Each row is a point. Before rounding, the points of a table are all equally far from one centre. They may lie mostly on one side of it. Write the centre, to within rounding.

Points (10 x 3):
[[ 12 -40  51]
 [-21  12 -28]
 [ -4 -30 -27]
 [ 33 -31  56]
 [  6 -15  68]
 [ 28 -52  15]
 [ 63  28   5]
 [-40  18  16]
 [-22  14  57]
 [ 39 -47  10]]
Centre: [14  3 15]

Points:
[[-51  25 -19 -59 -20   8]
 [  3  58  35 -15 -40   2]
 [-13  11   0 -43  65  27]
 [-37  48 -13  -8   5  57]
 [ 32  -2  21 -45 -62  41]
 [  8  19  19 -32  18  89]
 [ 56   5  22   4 -16  51]
 [-36  24  66  -1  -3  31]
 [-36 -33 -10  19  -7  39]
 [  8  60  21 -45  -1 -18]
 [-38  38  52 -37 -37  26]
 [ 28  38  26  24 -21   7]
 [ 18  39  62 -13  20   4]]
Centre: [ -2   4  11 -26  -4  23]

Points, 17 rows:
[[ -4 -10  40  29  59  27 -31  -9  43  30  20]
 [-10 -34 -58   6  79  21 -46  -9  16  58 -18]
 [-63 -10  -6 -14  13  60 -16  22  65  22  12]
 [  7   6 -15  93  -3  45 -15  14  22  30 -11]
 [-24  11 -21 -32  60  27 -11 -61  17 -16 -10]
 [ -1   5 -23 -11  -4  48 -56 -13 -44  -1 -44]
 [-32  19  28  22  46  64  -2  50  -6  -9  -4]
 [-51 -47 -15 -13  49  60 -42  16   8 -24  36]
 [ -1   5 -37   3   6  45 -21  15  61  62  22]
 [-38  20 -21  19  35  21 -59 -50  49   2  -2]
 [  2 -38 -26   2  32  15   1 -30  33  78   4]
 [-53 -29  38  42  36  28 -38 -29   5 -20  -6]
 [-22 -11 -57  23 -26 -10  -4 -19 -11  -4 -62]
 [-14 -40 -40  51  39  45  51 -41  -6   4 -35]
 [-19 -72 -75 -11  -7   7   2  -6  35 -24 -21]
 [-83 -21 -25  44  -9  48   4  18  14  20  10]
 [-28 -30   8  45  39  43 -22 -54 -31 -11  10]]
Centre: [-10 -19 -24  15  26  32 -12   4  15   1 -17]

Points, 22 rows:
[[ 17   1 -31 -15  82 -10 -28  10 -59   6   7 -42 -43 -20  -4   0  28  -5]
 [-10  -6 -47 -13  87 -28   3 -13 -77   7  59 -11  -9   2  -1  40   5  -4]
 [  0  12  11  32  77  40   5 -13 -42   2   0 -34 -44  15 -13  21  25  20]
 [ -7  -4 -21  18  91 -43  12  -4 -68  17   4 -18 -15  23  73  31  33 -13]
 [ 20 -32  14 -15  80  -8  17   1 -46  43   1  -1 -10 -22   8  42   3  48]
 [-22 -41  -6  16  75  -2  13   4 -58  -2 -26   8   9   0  46   3  -1  10]
 [ -6 -41 -19  14  57  17  20 -10 -57   0 -11   5 -47 -26  -5  35 -18  14]
 [-11  28 -25  26  60 -57 -26 -40 -79  53   6 -28 -10 -18  40   7  22  -3]
 [  2 -13  32  27  54  -3 -32 -16 -40 -13   3 -55  27   3  45  47  57 -37]
 [-16   7  17 -28  57 -70  13 -15 -72  20 -15 -18 -11 -45  55  50  10 -23]
 [ 10  21 -20 -14  59 -28  -3 -19 -39  -4  14 -72 -23 -32  17  -1  45  46]
 [ -6  36   0  33  91 -35  20   3 -33   0  20 -26  -9  38  -3  64  37   4]
 [ -3   4 -49 -42  22  -2  -9 -44 -25  -2  -1 -31  18   8  45  17 -22   5]
 [ 10  28 -19  29  80   1  21 -17   4  24  -9 -34 -23  15  35  27   4  -9]
 [  1  41  31   7  87   6  -9 -15 -44  29   7 -30 -26 -28  -4  -3  29  25]
 [-47  -5 -17   1  63   8 -21 -11 -24 -19 -15 -49 -26  46  15  19  36 -10]
 [-26  -8  38  12  77  -5  -4  26 -36 -27   8 -38 -15  -5  47  60   1  36]
 [-38  24 -26  11  26 -48  -1 -11 -22  32 -17 -66  35 -12  38   8  25   1]
 [-21  14 -14  41  53 -16  12  42 -67  11   8 -28  32  10 -10  13  44  13]
 [ -9  45 -13  32  72 -48 -15 -13 -52  13  -1 -16   5  22  28 -27  43  -7]
 [-28  -6  -3  16  67 -55 -17  -8 -27  21  -8   4 -40   1  52  39  66 -37]
 [-24  17  27   0  16 -30 -37  -2 -95  -8  33 -61 -15  32 -36  22  14  28]]
Centre: [ -6  -1  12   4  19 -26   0 -13 -42   7  20 -17 -14   3  17  26  17  -1]
